Rows are points. The points of each table are mixes of a few directions, plus a little noise. Count the directions of each table, and those that both share. Where both have some left over, give the other angles between the two spaces (their principal angles), to ten degrees, smallest first.
In the rows, zero is written as 128.

First, 4 rows:
[[105 133]
 [124 128]
 [188 116]
 [ 94 134]]
Second, 6 rows:
[[111 131]
 [162 121]
 [128 128]
 [185 116]
 [ 74 139]
 [108 132]]
Directions: first 1, second 1, shared 1

First, 5 rows:
[[138 161 123]
 [148 197 117]
 [116  87 134]
 [116  92 135]
 [121 105 132]]
Second:
[[ 96 158 162]
 [139 124 151]
 [ 98 152 140]
 [155 100  80]
 [135 115  81]
 [146 119 152]]
Directions: first 1, second 2, shared 0; angles 70

First (8 x 4):
[[124 119 139 101]
 [119  82 146 103]
 [123 193 135  79]
 [122 123 116 196]
 [122 178 118 160]
 [150 107 119 117]
 [125 106 126 157]
 [139 116 126 110]]
Second (5 x 4):
[[125 129  85 120]
 [132 125 192 141]
 [132 124 190 140]
 [126 130  85 120]
 [125 130  87 120]]
Directions: first 3, second 1, shared 0; angles 60

First:
[[146 114 152 164 118 111]
 [122 110 132 165 113 118]
 [121 111 130 162 113 120]
 [125 172 104  34 163 158]
 [107 111 116 156 113 126]
 [147 151 135  86 148 135]]
Second:
[[159 145 149 103 144 126]
 [174 154 158  88 152 126]
 [122  94 139 197 100 108]
 [114 112 123 157 114 123]
 [159 139 152 115 139 122]
 [ 76 135  76  94 130 155]
 [ 92 115 100 142 116 136]]
Directions: first 2, second 2, shared 2

First:
[[129  98 141 142 113 175 159 145]
 [127 153 125 119 135 100 102 118]
 [139 130 130 161 106 133 129 152]
 [135  73 130 159 108 189 190 157]
 [125 178 148 110 131 100  70 111]
 [113 126 132  81 156 124 123  96]
 [129 138  92 124 145  76 125 120]]
Second (8 x 8):
[[ 86 187 131 112 172 173  85 127]
 [113 149 129 122 144 144 114 127]
 [101 166 130 118 157 157 101 128]
 [154  91 126 138 100 100 154 128]
 [176  58 123 148  75  75 177 129]
 [126 132 128 127 131 130 126 128]
 [110 153 130 121 148 147 110 127]
 [157  88 126 139  98  97 156 129]]
Directions: first 3, second 1, shared 0; angles 50

First (7 x 9):
[[202  98 110 137 156 103 153 127 119]
 [ 82 156 143 118 123 154 113 124 135]
 [ 79 152 142 120 114 149 112 127 135]
 [103 143 136 123 125 141 120 126 132]
 [234  71  96 148 149  77 163 133 113]
 [ 97 124 129 132  92 119 117 136 128]
 [ 99 153 141 118 137 154 119 122 134]]
Second (10 x 9):
[[188 136 128 121 198 146 150 112 129]
 [180  95 110 140 131  97 145 133 119]
 [135 120 124 131 123 119 130 130 126]
 [ 35 174 154 112 105 169  97 125 141]
 [165 126 125 127 161 131 141 121 127]
 [150 163 142 111 201 173 138 107 136]
 [135 116 122 133 117 115 130 132 125]
 [110 111 121 136  85 105 120 140 124]
 [ 57 148 141 123  88 141 103 133 134]
 [126  91 112 144  72  84 125 146 120]]
Directions: first 2, second 2, shared 2

First (8 x 11):
[[153 130 123 113 156 123  95 140 188 144 130]
 [ 83 135 108 111 130 152 131  97  92 137 112]
 [ 87 137 102 111 168 125 110  75 101 122 122]
 [121 138 143 155  61 116 159 176 130  92 139]
 [186 138 128  94 159 128  83 142 155 158 130]
 [130 131 131 109 104 167 145 122  55 158 112]
 [111 103 144 173 106 120 167 136 149 107 132]
 [152 114 146 157 140  95 133 133 157 106 144]]
Second:
[[136 144 121 137 132 143 112 132  95 143 142]
 [123 121 150 149 192  97 102  79 131 124 101]
 [106 128 103 106 130 112 133 113 188  96 127]
 [155  97 135 136  67 164 212 111 111 116 112]
 [118 137 123 144 177 145  94  92 121 156 110]
 [141 157 112  96 124 128  86 177 100 148 168]
 [117 102 136 133  64 153 189 154 158 124 114]
 [143 136 113  97 102 101 136 150 130  92 161]
 [ 88 148 127 172 152 120  93 134 140 130 133]
 [153 110 162 109 139 117 125 138 106 150 114]]
Directions: first 5, second 6, shared 3; angles 30, 60

First (11 x 12):
[[105 132 125 129 130 111 143 121 109 148 115 113]
 [159 155 120 162 157 156 119 127 130 134 122 156]
 [ 29 126 121 111 117  55 183 106  61 194  89  58]
 [139 116 134 117 117 134 118 134 144 108 141 133]
 [150  75 151  74  78 136  98 150 182  59 175 132]
 [120 137 124 137 136 124 135 123 116 142 118 125]
 [152 139 126 144 141 148 118 130 136 124 130 148]
 [182 117 138 123 122 166  94 144 174  79 158 163]
 [144 168 114 174 169 147 132 119 110 156 107 149]
 [130 119 131 119 120 128 124 131 135 119 134 128]
 [ 96 123 127 118 121 104 144 122 109 145 119 105]]
Second:
[[ 88 202 102 140 136 129 139 118 134  87 138  86]
 [107 154 116 137 129 139 137 112 126 116 123  96]
 [135  86 146 120 128 135 121 129 124 149 121 131]
 [ 94 145 144 107 155 113 104 157 142 105 156 110]
 [116 113 146 112 142 123 111 144 133 128 139 123]
 [167  71 141 127 113 133 128 126 119 164 113 163]
 [132 216  82 153 118 112 152 122 133  90 138 140]
 [187  37 146 129 102 142 133 115 112 187  97 175]]
Directions: first 2, second 3, shared 0; angles 60, 60

First:
[[127 161 106 141 108 131 128 123 113 139 115 101 132 137]
 [138  83 159 108 159 129 124 134 150 115 146 166 110 124]
 [111 164  94 158  81 137 131 129 106 143 110  72 164 124]
 [134  75 155 119 143 139 123 139 150 116 146 145 126 118]
 [149 108 146 111 156 131 120 127 143 122 139 155  93 140]
 [155  95 144 118 145 147 114 133 146 124 141 137  96 142]
 [117 120 132 130 125 125 133 132 129 125 130 130 144 117]
 [ 61 244  99 116 137  35 173  95  79 134  95 179 168 103]
 [159 104 117 151  98 180 105 141 136 137 131  68 119 148]]
Second:
[[ 79  77 136 128  90 124 133 116 122 127 144 140 203 115]
 [134 135 126 128 134 129 128 130 129 128 126 126 118 130]
 [173 174 120 128 163 131 123 139 133 129 114 117  60 140]
 [ 69  68 137 128  83 124 135 112 121 127 148 143 216 114]
 [188 188 117 128 173 132 122 143 135 129 108 112  37 144]
 [121 121 129 127 122 128 130 125 127 128 129 130 138 126]
 [201 201 117 128 183 134 121 147 137 130 104 109  17 146]
 [104 105 132 128 110 127 130 122 126 128 136 132 163 121]
 [108 109 131 128 114 127 130 123 126 127 134 133 157 124]
 [100  99 134 127 107 126 131 121 125 127 137 135 169 121]]
Directions: first 3, second 1, shared 0; angles 30

First:
[[115 112 114 150 139 141 113  83 134 117 139 115  99 128 159 117 141 147]
 [111 146 150 122 140 135 108 160 131 152 131 150 132 110 144 115 149 134]
 [156 109  84 106  94  93 166 131 128 131 111 130 159 149  81 183  61 107]
 [115 117 182 116 137 159 107 115 119 103 150 128 117 128 157 127 150 128]
 [156 109 109 100  86  69 166 184 137 127 113 162 133 144  59 123  93 153]
 [132 184 123 154 153 146 129 138 118 153 109  99 156 112 128 119 149  86]
 [128 123 152 138 136 143 116 106 121 115 147 113 115 129 124  88 173 137]
 [105 104 120 132 147 164  85  50 125 150 163 114 135 121 165 144 153 119]
 [119 141 192 136 142 150 125 153 123  78 128 126  88 126 161  93 156 146]
 [142 134  55 126 107  81 164 160 143 154  89 143 146 133 102 172  56 123]]
Second (9 x 18):
[[147 174 240 152 141 165 148 231 131 147  81  78 113 111 168 108 149 158]
 [115 161  88  99 122  81 128 179 129 132 126 205 152 119  82 111 120 104]
 [121 127 145 132 119 151 135 147 155 152 113 111 108 125 143 121 121 161]
 [124 105  84 121 125 115 118  75 123 116 150 141 134 138 115 140 122 115]
 [140 136 185 147 135 157 136 151 129 133 111  85 115 124 158 126 138 146]
 [103 114  79 111 106 127 127 118 165 154 130 155 116 129 114 122 103 152]
 [155 112 134 141 152 114 117  63  74  79 154 106 150 140 133 152 151  81]
 [122 126  90 115 125 104 123 117 124 122 140 163 141 130 105 129 123 110]
 [130  98 109 134 128 135 120  67 124 118 145 109 125 139 135 144 126 126]]
Directions: first 6, second 3, shared 1; angles 30, 60

First, 8 rows:
[[121 133 112 130 165 117 139 130 114 129 142  83  98 179 125 108 146  99
   85 141]
 [132 133 110 172 112 146 120  95 143 112 137 137 146 102 115 163 140  98
  105 123]
 [121  99  94 157 165 133 148 124 111 117 147 123 102 200  90 109 154  63
   95 115]
 [134 123 112 124 109 141 130 136  97 159 107 126 132 101 138 148 112 135
  167 122]
 [136 107 154  82  94 131 127 159 128 160  98 167 142  93 137 136  84 176
  219 120]
 [122 114 123 140 142 128 132 130 121 108 138 151 124 159 112 103 147 115
  115 112]
 [125 147 155 110 150 107 125 120 181 114 148  89 112 154 129 125 125 122
   87 164]
 [131 167 162 107  85 123 101 128 130 125 107 148 167  39 181 132 118 213
  152 127]]
Second:
[[146 132 141 142 122 122 130 128  99 154 111 121 152 150 120 132 170 139
  131 155]
 [177 111 190 101 120 142 140  98 109 149 123  91 166 121  64  78 158 119
  117 170]
 [165 115 152 143 154 119 140 102 151 163 141 110 161 127  92 109 138 151
  133 126]
 [129 128 101 177 170 103 131 124 174 155 149 140 136 133 142 151 115 169
  146  86]
 [ 97 122 118  87 118 149 124 131 151  77 144 135  87  92 137 113  72  93
  115 105]
 [ 80 149  99 104  81 143 110 166  79  82 101 152  86 139 178 156 130  92
  120 146]
 [109 134  80 176 169 103 126 135 181 138 151 153 117 130 165 164  96 164
  146  70]
 [169 113 182 102 121 141 140 101 114 144 125  95 159 118  70  83 151 118
  118 162]
 [116 129 120 120 127 132 126 132 134 114 131 133 115 121 137 129 113 120
  126 118]
 [ 91 149  95 128  98 130 113 164  88 104 103 152 100 147 178 163 139 113
  128 140]]
Directions: first 5, second 3, shared 0; angles 60, 80, 90
